Rows are points. A path goes straight from each point to the next, and from the last back to the first. The post is the endless flat space through its rows: a point in 2 columns, a line in 3, a plane in 4, and so on, so that a path can go around it. Count how often the path circles the post. Going back the other way cancels.

Post (2 x 3):
[[-0.11 -0.15  0.53]
 [-0.40  0.31 -0.04]]
Path:
[[-0.72  1.15 -0.18]
 [-0.16  0.53  0.05]
 [ 0.16 -0.13  0.31]
 [-0.30 -0.26 -0.28]
 [-0.47 -0.77  0.80]
 [-0.66  0.19  0.29]
 [-0.49  0.46  0.23]
 [ 0.08  0.30  0.35]
 [ 0.26  0.22 -0.16]
 [-0.27  0.04 -0.27]
 [-0.34 -0.16 -0.02]
 [-0.74 -0.20  0.11]
 [-0.58  0.34  0.15]
 [-0.14 -0.42  0.76]
 [-0.38 -0.28  0.06]
 [-0.74  0.31  0.44]
 [-0.47  0.44  0.84]
 [-0.15  0.55 -0.04]
 [ 0.29 -0.09  0.00]
 [-0.41 -0.31 -0.31]
 [-0.50  0.09  0.14]
 [-0.28 -0.04  0.87]
 [-0.27  0.39  0.22]
 [-0.60  0.38  0.50]
 [-0.44 -0.03  0.43]]
Times around: 3

Post, 7 rows:
[[-0.48  0.06 -0.09 -0.08  0.21  0.14  0.03 -0.11]
 [ 0.35 -0.32 -0.36  0.18 -0.13  0.66  0.21 -0.19]
 [-0.37 -0.30 -0.08  0.24  0.19 -0.04  0.12  0.18]
 [-0.20 -0.10  0.07 -0.11  0.19  0.35 -0.02  0.43]
 [ 0.02 -0.13  0.29 -0.11 -0.19  0.24  0.30 -0.22]
 [ 0.32  0.45 -0.36 -0.26 -0.11 -0.18 -0.10  0.69]
 [ 0.60 -0.17  0.07 -0.32  0.22 -0.01 -0.20  0.31]]
Path, 26 rows:
[[-0.60  0.20 -0.31  0.15 -0.24 -0.28 -0.11  0.44]
 [ 0.22 -0.08 -0.02 -0.41 -0.23 -0.32  0.17  0.09]
 [-0.03  0.66 -0.74 -0.53 -0.10  0.48  0.22  0.54]
 [ 0.66  0.18 -0.63  0.06  0.02  1.07  0.22  0.41]
 [ 0.42 -0.24 -0.76 -0.18  0.10  1.03  0.12  0.44]
 [-0.61 -0.62  1.63 -0.69  0.12  0.11  0.20 -0.06]
 [-0.21 -0.40 -0.31  0.56  0.00  0.00  0.13 -0.21]
 [ 0.08  0.31 -0.72  0.17 -0.05  0.57  0.00  0.37]
 [ 0.10 -0.25  0.34 -0.18  0.53  0.17  0.00  0.74]
 [ 0.08 -0.35 -0.40 -0.25  0.54  0.13 -0.25  0.29]
 [ 0.70 -0.71  1.04 -0.72  0.13 -0.63 -0.15 -0.25]
 [ 0.15 -0.09 -0.03  0.14 -0.20  0.48  0.08  0.34]
 [-0.16  0.78 -0.32 -0.12 -0.15  0.14  0.03  0.22]
 [ 0.22  0.06 -0.52  0.32 -0.40  0.38  0.51  0.10]
 [ 0.35  0.79 -1.14 -0.81  0.30 -0.38 -0.41  0.06]
 [-0.27 -0.51  0.13  0.02  0.34 -0.70 -0.21  0.16]
 [ 0.36  0.20 -0.83  0.39 -0.55  0.68  0.11  0.33]
 [-0.66 -0.50  1.22  0.20  0.73 -0.54  0.05  0.12]
 [ 0.37 -0.05 -0.23 -0.30  0.27  0.20 -0.04  0.08]
 [ 0.20 -0.25 -0.75 -0.02  0.39  0.18 -0.19 -0.24]
 [ 0.68  0.22 -0.49 -0.27 -0.54  0.03  0.01 -0.13]
 [ 0.11 -0.41  0.59  0.07  0.26  0.57 -0.30  0.12]
 [-0.10 -0.69  1.46  0.10  0.39 -0.06  0.36 -0.42]
 [-0.39  0.55 -0.33 -0.32  0.32  0.46  0.10  0.44]
 [ 0.04 -0.25  0.32  0.21  0.22  0.19  0.19  0.31]
 [ 0.23 -0.39  0.78 -0.06  0.27 -0.94 -0.22 -0.86]]
Times around: 3
